Each row of a before or after table is a point. One or more steps were done to the points. Then noise was added and the rows were shuffled. The steps act on columns, c1 being the first. Name the steps. A step turns or swaps two columns, mirrors them in a line or flattens them onto one, adds a multiple of one to another, or multiplies or shifts one. Angles are multiples of 10 degrees, from the lower column toward the higher: turns from -170 to 170, lines from 10 to 170 but not 90. Use the fewest steps. Two steps may share a column if one is a turn and the other turns, adds or multiplies; they go together, in the order done. Otherwise the lowest column goes first.
In the rows, 128 means zero.

Before (10 x 3):
[[128 118 102]
 [132 155 139]
 [135 125  59]
 [160 142 143]
 [142  95 130]
 [105 155 115]
 [ 21 142 144]
 [  7 142 135]
 [147 151 143]
 [ 83 112 136]]
After (10 x 3):
[[123 142 148]
 [132  98 119]
 [129 139 138]
 [123 143 159]
 [128 151 142]
 [128 115 151]
 [122 145 145]
 [128 127  98]
 [125  63 131]
 [125 142 120]]
Steps: multiply c1 by 0; swap c2 and c3

Before (14 x 8):
[[158  85  95 122 152 152 135  68]
 [134 164 109  84  47 130 158 102]
 [113 152  91 117  63 113 121 119]
 [136 112 112 125  78  94 127 144]
 [147  98 130 109 155 143 111 208]
 [137 125 137 153 169 155 125 109]
 [108 138 138  80 123 161  89 245]
 [107 134 117 101 161 120 130 221]
 [117 132  95 106 108 121 109 103]
 [106  57 115 108 144 158 141  91]
 [123 148  89 150  67 107 165 172]
 [126 133  74 138  85 146 127 156]
 [155 112  99 101 170 134 129 194]
 [115 126 122 147  65 124 123 140]]
After (14 x 8):
[[174 109 176 120 153  93 106 138]
 [187  99 206 173 148 106 109 130]
 [169 107 139 141 139 146 188 133]
 [190 110 131 137 134 123 134 117]
 [103  69 144 166  96 122 126 194]
 [ 96 151 126  64 148 152 172 104]
 [ 94  60  94 131 139 144 154 183]
 [200 185 162 137 162 132 122 153]
 [140  65  57 178 109 163 177 229]
 [ 87 130  87 123 117 156 153  97]
 [ 79  84 143 133 141 131 157 187]
 [196 154 163 143 135 112 149 131]
 [119 129 112  48 103 161 158 127]
 [147 158 144 115 125 122 160 135]]
Steps: turn c1 and c5 by 110 degrees; turn c4 and c8 by -60 degrees; turn c2 and c4 by 60 degrees; add -1.5 times c6 to c7; turn c3 and c7 by -130 degrees

Before (11 x 12):
[[160  82 137 160  72 139 179 200 187 154 126 100]
 [113  92 133 135  98 113 106 118 167 103 179 185]
 [196 143 109 116 102 183 157 165 135 149 148 184]
 [101 125 164 115  98 191 147 171 140 104 148 109]
 [120  84 135 175  86 163 146 155 200 155  78 118]
 [143 113 123 143 167 101 100 111 137  95 149 107]
 [168 152 119 126 109  92 126 184 147 151  91  97]
 [132 164 188 180 132 124 162 117 152 186 150 164]
 [107 180 102  96 157 103 164 122 134  96 102  87]
 [203 116 139  95  74 120 140 114 115 108 177 116]
 [192 176  88 146 102 147 142 146 107 174 159 131]]
After (11 x 12):
[[104  73  98  95 157 107 163 101 132 146 125 160]
 [157 180 142 158  71 137 180  52 188 112 140  74]
 [167 103 104 122 103  95 131  58 147 103  98  90]
 [ 98 131 174 114  97 192 150  78 144 151 139  93]
 [192  90 102 147 101 148 141 117 107  74 176 108]
 [125 177 121 169  87 158 146  95 202 108  86 111]
 [197 114 126 115 102 186 156 143 132 102 161  57]
 [132 101 199 185 130 121 161 161 152  61 136 116]
 [201 132 160  96  71 117 141 132 114 146 171 152]
 [110 157 150 134  99 119 107 177 166 153 167 106]
 [144 135 127 142 167 101 101 122 141 163 143 155]]
Steps: turn c2 and c10 by -170 degrees; add 0.3 times c7 to c11; turn c3 and c11 by -20 degrees; multiply c8 by 1.3; turn c8 and c12 by -130 degrees

Before (11 x 20):
[[ 90  99 169 157 129 147 140 119 128 146 112 115 118 129  84 124 146 103
  148 141]
 [125 124 121  84 110 107 107 131 127 120 139 126 103 117 105 117 103 165
   78 101]
 [ 98 132 143 181 120 120 142 101 113  93 124 111 129 111 105 128 160 109
  122 124]
 [ 91 121 140 153 137 129 160 116 116 108 120 151 135 128 113 146 142  77
  134 140]
 [122 105  93 132 100 154 118  87 178 129  68 149 146  72 139 122  98 127
  125 126]
 [ 95 100 177 137  93 130 131 116 109 147 123 129 158 115  98 163 146 115
  143 146]
 [135  79  94 116  87 151 117 124 144 160  86 164 142 100 132 115 119 160
   90 110]
 [121 138 126 118 144 142 113 121 123 141 123 116 115 139 128 135 108 169
  103  77]
 [130 131 142 129 132 111  95 117 109 130 111 133  96 143 105 140 108 165
   81 116]
 [127 151 140 104 135 116 107 139 125 126 110 119  89 130 123 141 150 151
   93 101]
 [127 127 155 104 152 114 117 127 124 109  98 101 120 163 114 126 125 160
   83  90]]
After (11 x 20):
[[147 138 126 137 108 143 114 119 102 116 124 123 142 130 120 137 150 158
  101  77]
 [145 126 121 104 151 104 107 130 107 104 140 137 120 123 147 118 149 159
   76 102]
 [109  75  93 132 176 153 116 124 126 139  87 162 162 123 130 115 127 164
   91 111]
 [250 100 166 143 123 144 141 121 139 119 112 108 148 133 130 124 117 107
  150 139]
 [132 153 139 115 124 117 106 139 116  89 108 112 126 126 132 142 110 145
   93 104]
 [132 134 145 149 114 112  97 119  90  94 110 142 129 122 151 142 145 151
   80 114]
 [142 105  90 133 171 153 120  89 177 142  66 159 132 167 109 121 148 153
  126 125]
 [137 130 154 119  87 112 116 124 109 117  98 105 107 116 137 126 141 153
   81  88]
 [220 128 144 172 135 120 143 101 123 130 120  99  94 146 122 128 102 102
  121 126]
 [237 124 141 127 119 129 161 116 144 137 122 145 108 137 104 146 108  80
  130 140]
 [231 101 179 130 159 130 131 119 120 159 122 122 149 120 121 163 111 107
  139 147]]
Steps: multiply c1 by 3; turn c1 and c15 by 160 degrees; add 0.5 times c18 to c4; turn c9 and c18 by 30 degrees; add -0.5 times c8 to c5; turn c5 and c14 by 140 degrees; swap c10 and c13; mirror c12 and c17 in the line at 170 degrees

Before (14 x 48):
[[139  87 102 136 117 145 178  98  87 133 105  76 139 107 165  95 119 116
  126  89  85  90 148 142  95 131 181 154 151 134 138 109 134 125 149 128
  116 169 139 101 122 121 164 156 159 149 122  84]
 [148 141 139 138 111  87  99 170 124 127 148 143 143 168 107 145  86 137
  113 129 119 158 123 141 137  88  91 147  68 119 145 163 121 148 138 137
  144  89 147 158  89 101 136 149 134 108 134 158]
 [130 145 121 121 121 135 177 105 155 134 151 140 131 128 172 119 105  70
  165 112 125 172 169 134 107 144 131 158 126  61 147 163 163 181  77  63
  121 109 124 107 123 147  83 102 111 143 170  83]
 [126 118 145 123 157 104 127 172 150 145 151 137  88 181 170 129  91 152
  108 121 113 108 114 140 116 135 159  84 135 113 157 124 147 120 163 128
  135 108 116  94 162 112 148  89 137 164 128 140]
 [119 124 124 137 151  66 160 114 156 175  92 122 174 152 149 144 137 117
  145 104 166 131 124 120 164  92 131  86  89 123  77 114 146 113  76 149
   91 104 183 158 117 121 126 133  90  96 144 145]
 [108 151 146 148 107 143 116 156 116  86  74  85 172 109 132 147 165 142
  120 105 159 107 153 142 173 139 100 155 146  98  95 180  95 112 153 147
  145 128 135 122 133 170 108 125 110 147 146 137]
 [109 144 137 140 184  79 136 114 116 120 130  97  95 172 116 109 112 120
  112 144 125 161 135 159 159  90 151 163 140 143  69 174  96 148 108  94
  104 147 186 150 163  99 125 127 139 127  88 122]
 [145 145 189  72 166 112 155 140 106 153 158  95 178 149  96 152 176 143
  101 160 159  96  90 138 144 154 168 119 152 116  94 182 128 156 119 134
  153 123 134 100 144 140 151 133 111  98 155 124]
 [169 100 121 126 174 104 146  90 173  91 165  60 147 178 164  95 165 136
  170 153 141 120 150 168 146 136 152 107  66 102 121 163 141 175 160 135
   81  91 178 121 121 117 118 131 163 176 174 172]
 [138 140 118  62 150 136 123 154 120 151 131 134 153  99 122 133 107  91
  141 159  96 128 172 167 149 103  87 129  68 132 126 104 106 121 129 138
   68 175 111  71 109 102 132 172 118 177 104  93]
 [154 116 111 118 179  60  92 127 173 116 132 141  88 124  94 117 108 118
  122 117 102 169 174 200 178 149 141 142 112  58 118 132  90 184 119  94
  134 104 102 128  89 121  93 119  89 162 144 127]
 [146 115 113 135  99 144  96 132 126 168 104 146 152 102 144 109  96 106
  150 171 138 141 141 141  88 106 116 103 127 117 155 103 139 140  77 126
   67 147 107  93 146 121 169 111 101 165  92 147]
 [141 109 162 128 129 150 177 125  97 103  93 139 120 101 138 137 152 151
  100  90 103 169 151 176 107 118 131 175 142 122 158 124 117 119 118  97
   71 107 125  68 105 143 124  95 101 108 121 138]
 [132 119 106 144  94  61 116 180 110 169  95 131 139 126 116  89 156 127
  170 142 102 159 127 164 107 118 136 119  93  72 134 174 112 192  86 115
  129 160 125 135 101 149  94 126 132 159 148 140]]
After (14 x 48):
[[131 119  83 143  93  62 124 180 109 142  95 116 140 125 115  89 156 127
  169 142 102 160 126 165 107 119 136  87  92  72 134 174 112  77  86 127
  129 159 125 126 100 148  93 127 142 159 147 140]
 [148 141 106 138 111  87 113 170 124 171 147  99 142 167 106 145  87 137
  111 129 118 157 123 141 137  88  92 136  68 119 145 163 120 127 138 151
  145  91 147 142  81 101 136 149 121 108 135 158]
 [119 124 144 136 152  66 134 115 155  71  93 160 174 152 149 144 136 117
  146 105 166 130 124 120 165  92 131  70  90 124  77 115 145 132  76  56
   91 104 184 152 107 121 125 133  96  97 144 146]
 [108 151 133 149 106 143 171 155 116 155  74 117 172 108 131 147 164 142
  121 105 159 107 153 141 174 139 100 176 145  99  95 178  95 151 154 101
  145 129 135 125 135 170 108 124 103 147 145 137]
 [141 109 119 129 129 150 117 125  97 217  93 177 120 101 138 138 152 151
  101  90 103 169 152 175 107 117 131 168 141 122 158 125 117 162 119  38
   70 107 125  64 126 142 124  95 147 108 121 138]
 [126 118 127 123 156 104 119 172 151  40 151 126  88 181 170 129  91 153
  107 121 112 107 114 140 116 136 159  98 135 113 158 124 147 147 163 149
  136 108 117 108 171 111 148  89 132 165 127 141]
 [130 146  86 121 121 135 116 106 156 203 152 178 132 128 172 118 107  71
  166 112 126 172 171 134 108 144 131 133 126  61 148 163 161  95  77  32
  122 109 123 107 130 146  83 102 182 143 169  83]
 [109 145 106 141 184  80 160 115 116 203 130 136  95 172 116 108 112 120
  111 144 125 161 135 159 159  90 151 147 139 143  69 174  96 126 108 125
  102 147 186 161 154 100 124 126 164 127  88 122]
 [139  86 144 136 117 145 180  99  87 194 105 178 139 108 165  96 119 117
  126  88  85  91 148 142  95 131 181 132 151 134 138 109 135 108 150 201
  116 168 139 101 132 121 165 156 138 149 123  84]
 [153 116  87 117 179  59 115 128 172 150 133  92  87 125  94 118 108 119
  123 119 101 169 174 200 178 148 140 144 112  58 118 132  91  85 118   8
  135 104 102 115  91 121  93 118 146 162 144 127]
 [144 144  73  72 166 111 161 140 106 128 158 155 179 149  95 152 176 145
  101 160 159  95  90 137 145 154 168 103 153 116  95 182 128 167 119  92
  153 123 134 106 153 139 151 132 117  98 154 124]
 [145 114 125 136  99 144 109 133 126 103 104  97 153 101 144 108  97 106
  151 170 138 141 142 141  89 105 116  81 126 117 155 103 138 109  78  63
   67 146 106 102 158 122 169 112 120 165  92 147]
 [138 141 140  62 151 136 122 154 120 150 132 122 153  98 122 133 107  92
  140 160  95 128 172 167 147 104  88 106  68 133 125 104 107 122 129 112
   67 176 111  68 129 102 133 172 115 177 105  93]
 [169 101  91 125 174 104 196  90 173  48 166 147 147 178 164  95 165 136
  170 153 141 119 150 168 146 137 152 155  67 101 121 163 142  99 159 216
   80  92 178 119 123 118 118 132 133 176 174 173]]
Steps: turn c3 and c34 by 120 degrees; turn c7 and c12 by 90 degrees; turn c10 and c28 by -70 degrees; multiply c10 by 2.5; turn c36 and c45 by -70 degrees; multiply c36 by 2.5; turn c40 and c41 by -20 degrees

Before (14 x 64):
[[148 149 148 160  72 157 105 162 169 152 137 132 121  90 122 136 133 138
  123 156 144  49 132 110 155  93 143 177 154 120 164 113  98 115 127 118
   90  77 178 110 138 143 132  86 104 153 105  72 144  85  77 168  95  76
  157 158  88  91 169 132  81  98  98  69]
 [140 174 147 105 132 116 175 164 121 120  94 170  91  97 133 159 150 107
   77  98 132 121  98 164 157 152 161 128 120 114  99 124  82 139 132  91
   89  88 158 126  88  78 162  73 135  63 183 166 134 180 133 107 146 134
   89 123 122 148 193 173 152 157 103 112]
 [125 145 143 149 138 102  73  68 124  90 156 131 156 107 152  70  75 140
  118 117 155 144 162 148 107 133 166  97 107 165 147 163 101 175  93  62
   67 146 145 179  82  90 111 126 156 123  97 138  86 127 173 154 117 119
  158 123 127 159 192 171 175 138 159 109]
 [124 196 147  96 123  83  71 156  90  95 130 103 148 157 151 133  57  73
  153 120 165  80 147 177  93  80 122 128 201 137  85 157 135 107 111 152
   90 143 175 165 135 120 151 144 132 136 131  98 120 111 169 103 105  61
  146 164 181 116 182 160 162 130 165  50]
 [137 196 127 111 153 138 121 163 101 164 127 110  70 121 193  89  62  94
  119 174 129 128 106 135 152  95 155 126 166 109 117 168 153 163 142 142
  114  74 101 140  40 115 131 141  90 154  84  71 135  99 107 142  52  76
  150  88 129 136 144 147 148  99 146 132]
 [ 75  94 158  74  83 165 109 150  90 171  98 169  83  84  97 160  99 128
  157 153  67  94 157 168  99 106 101 177 173 109  74  98 168 120 112 122
  145 109 162 142  75  92 117  81 158  67  99 124 134 108  85 126  71 115
  154  77 179  86 153  98 158 155  80  50]
 [108 117 155  95 126 142  83  74 169  86 121  68 161 125 168  73  73  74
  125 111  82  66 155 164  94 134 142 194 158 166 170 142 150 179  73 103
   83 111 131 138  50 117 121 114 105  60 173 132 128 163 126  79 105  51
   68 167 159 160 148 109  77 154 149 135]
 [ 78 119  92 112 146  87 106 108 130 109 123  88 136  88 180 109 132 153
  116 172 104 146 183 170  90 105 136 105 157 119 101 173  90 183  92  77
  107 115 115 133 138  78 108  67 154  78 170 102 136  96 133 107 104 101
  139 130 163 157 119 104 159 152  75  49]
 [150 108  77  81 100  99 141  73  91 102 150  80  99 133 147  91  72 145
  172 161 130 119 119 119  85  96 142 138 111 155 151 160 144 109  66  96
  119 131 141 160  75 168 112  92 140 143 134 158 155  81  86 170 123 143
  133 116 149 100 161 170 144 115 161 147]
 [125 124  89  85 114  64 146 143 101 120 120  76 138  97 131  94 101 152
   80 118 130 148 117 114 123 111 167 153 117 160 166 125  99 150 127  77
  108 132  86 133 135 119 111 113 145 112 136 127 125 115 103 125 111  77
  131 114 116  99  95 102 114 101  89  83]
 [115 119  95 136 162 124 124 161  73 169 139 119 140 137 182 138  95 141
  115  97  96  86 105 108 154 169 152 173 147  74 153 128 130 185 139 142
   95 116 124 133 104  94  64  99 157 153 107 164 108  99 176 134 147 125
   77 141 137 144 128 108  87 173 136 131]
 [161 178 139  84 119 100 158 122  88  78 103 122 148 104  94 140 103 166
  122 132 165  87 147 190 152 170 149 173 108 165 125  69  93 196  73 130
  130  86 128 174 135 104 146 140 134 134 157 143 163 120 131  76 145  93
   86 108 110  86 132 135 146 102 164 102]
 [153 129  91 164  99  65  94 155  77 168 185 134 163  64 152  90 151  91
  105 136  77 122 177 116  60 124 165 113 202 154 178  72 114 157 130  91
   76 156 156 142 141  91 130 105 120 150 128  72  90 130 104 142 139 144
  156 102 110  78 103 175  74 181 161 120]
 [ 96 189 102 178  83 111  73 101 147 141 151 165 165  62 199 129 138 145
  156  81 143  96 172 114 146  80 101 102 148  72 117 133 103 153 119  63
  134 161 111  90  54 153  71 128 163  89 128 132 148 184 129 166 139 106
  104 150 117  78 106 141 148 175 115 129]]
After (14 x 64):
[[135 196 126 109 155 142 121 162  98 152 124 112  66 122 198  94  66  88
  115 173 138 129 147 217 151  96 159 126 160 110 119 170 148 162 147 101
  115  71 102 138  40 129 125 135 150 146  87  61 134 100 104 139  51  78
  153  83 124 135 146 147 140  94 144 140]
 [141 172 138  83 122 101 157 108  90  28 106 132 149 100  97 142  99 162
  119 134 152  89 132  31 152 172 148 162 106 162 129  71  95 193  66 173
  131  88 125 173 128 171 146 140 122 131 154 144 168 121 132 150 145 100
   82 101 110  85 128 134 150  97 166 103]
 [206 129  91 165 103  65  92 104  75 178 187 136 165  60 149  94 156  98
  111 140 171 122 174 217  65 122 164 111 204 157 180  66 111 153 126 100
   74 155 159 137 143  89 125 102  94 149 127  72  93 124 110 135 137 145
  155  97 115  80 109 181  77 183 158 127]
 [101 204 152  93 122  80  76 128  94  53 134 105 139 163 151 131  54  75
  158 116 127  76 161  70  95  85 124 126 200 138  90 155 136 108 112 149
   97 145 180 165 131 165 155 134 150 137 128  94 121 110 166 132 104  56
  145 169 183 116 170 157 160 125 172  48]
 [ 29  94 159  69  82 165 107 112  87 131 101 175  86  86  96 154  93 125
  151 150 173  93 161 244 101 107 101 174 175 106  75  95 166 121 119 148
  146 104 163 138  75  67 119  78 119  62  99 115 124 110  84 120  74 118
  151  72 180  83 145 102 160 164  86  50]
 [ 73 118 160  97 122 131  79  78 169  55 122  67 157 125 176  79  73  75
  128 114 146  71  93  36  92 135 138 188 160 167 171 143 154 183  78 154
   84 118 128 131  51  88 117 110 110  56 167 133 123 165 133 178 104  50
   73 167 160 155 149 110  71 161 149 139]
 [129 134  97 104 146  86 101  67 125  77 122  88 134  87 175 113 130 157
  119 173 182 144 133 102  92 105 139 105 156 120  99 171  93 185  96 142
  110 110 119 130 139 122 107  63  67  77 166  97 134 102 140 133  95  98
  138 131 163 158 116 108 165 147  76  53]
 [112 179 141 110 133 112 181 170 115  93  95 164  99  98 135 160 153 101
   84 102 181 116 140 114 155 155 155 122 113 105  93 118  82 139 123 139
   87  91 152 127  84 136 167  71  91  60 185 163 135 179 132 142 140 136
   85 121 118 144 200 175 148 156 104 116]
 [184 128  86  87 115  64 143 143 104 132 121  78 136 102 132  97 103 156
   77 119 136 154 142 107 119 115 160 159 114 164 162 130 100 147 134 129
  106 127  82 133 134 130 107 108  75 110 138 131 131 111  98 132 116  78
  139 115 120  98 101  98 116 101  91  78]
 [167 107  95 132 168 117 125 165  72 178 142 125 138 146 185 134  90 135
  114  91 165  90 145 215 154 174 159 171 150  67 153 125 131 189 140 150
   97 109 126 135 118 108  66  92 137 156 107 168 115  94 170 102 146 126
   76 141 138 142 140 108  88 170 137 133]
 [141 187 107 183  86 115  79  77 138 154 148 164 165  58 203 128 145 147
  155  78  98  97 123 154 148  79 104 101 144  72 109 138 104 152 117 105
  130 155 113  87  51 139  67 127  54  89 135 133 146 184 129  96 136 110
  105 146 113  84 113 146 146 170 111 123]
 [228 106  73  80  99  96 148 111  90 109 147  77 100 129 149  83  74 158
  175 162  88 122  82  56  80  92 144 148 118 151 152 150 138 115  65  98
  118 133 146 166  75 122 117  93  89 149 137 154 155  76  80  93 119 142
  122 113 150 105 164 170 142 119 158 147]
 [103 151 137 142 136 103  73  67 125  79 158 126 154 106 149  72  72 144
  126 119 158 140  96  49 110 126 167  95 105 162 144 164  98 173  93 110
   67 145 144 179  81 163 118 129  61 119  97 142  87 124 170 106 119 116
  157 121 133 160 192 171 176 140 164 117]
 [119 151 153 164  68 158 109 134 167 169 135 135 120  89 121 136 129 137
  129 155 106  52 159 177 150  88 141 177 147 116 168 115 102 108 126  72
   89  82 177 112 151 142 139  85 133 144 104  72 149  88  78 121  92  72
  153 157  84  90 162 135  79 100 104  69]]
Steps: add -1.5 times c3 to c1; turn c8 and c23 by 60 degrees; multiply c10 by 2.5; turn c10 and c24 by 70 degrees; turn c21 and c42 by 100 degrees; turn c36 and c45 by 110 degrees; turn c36 and c52 by 130 degrees
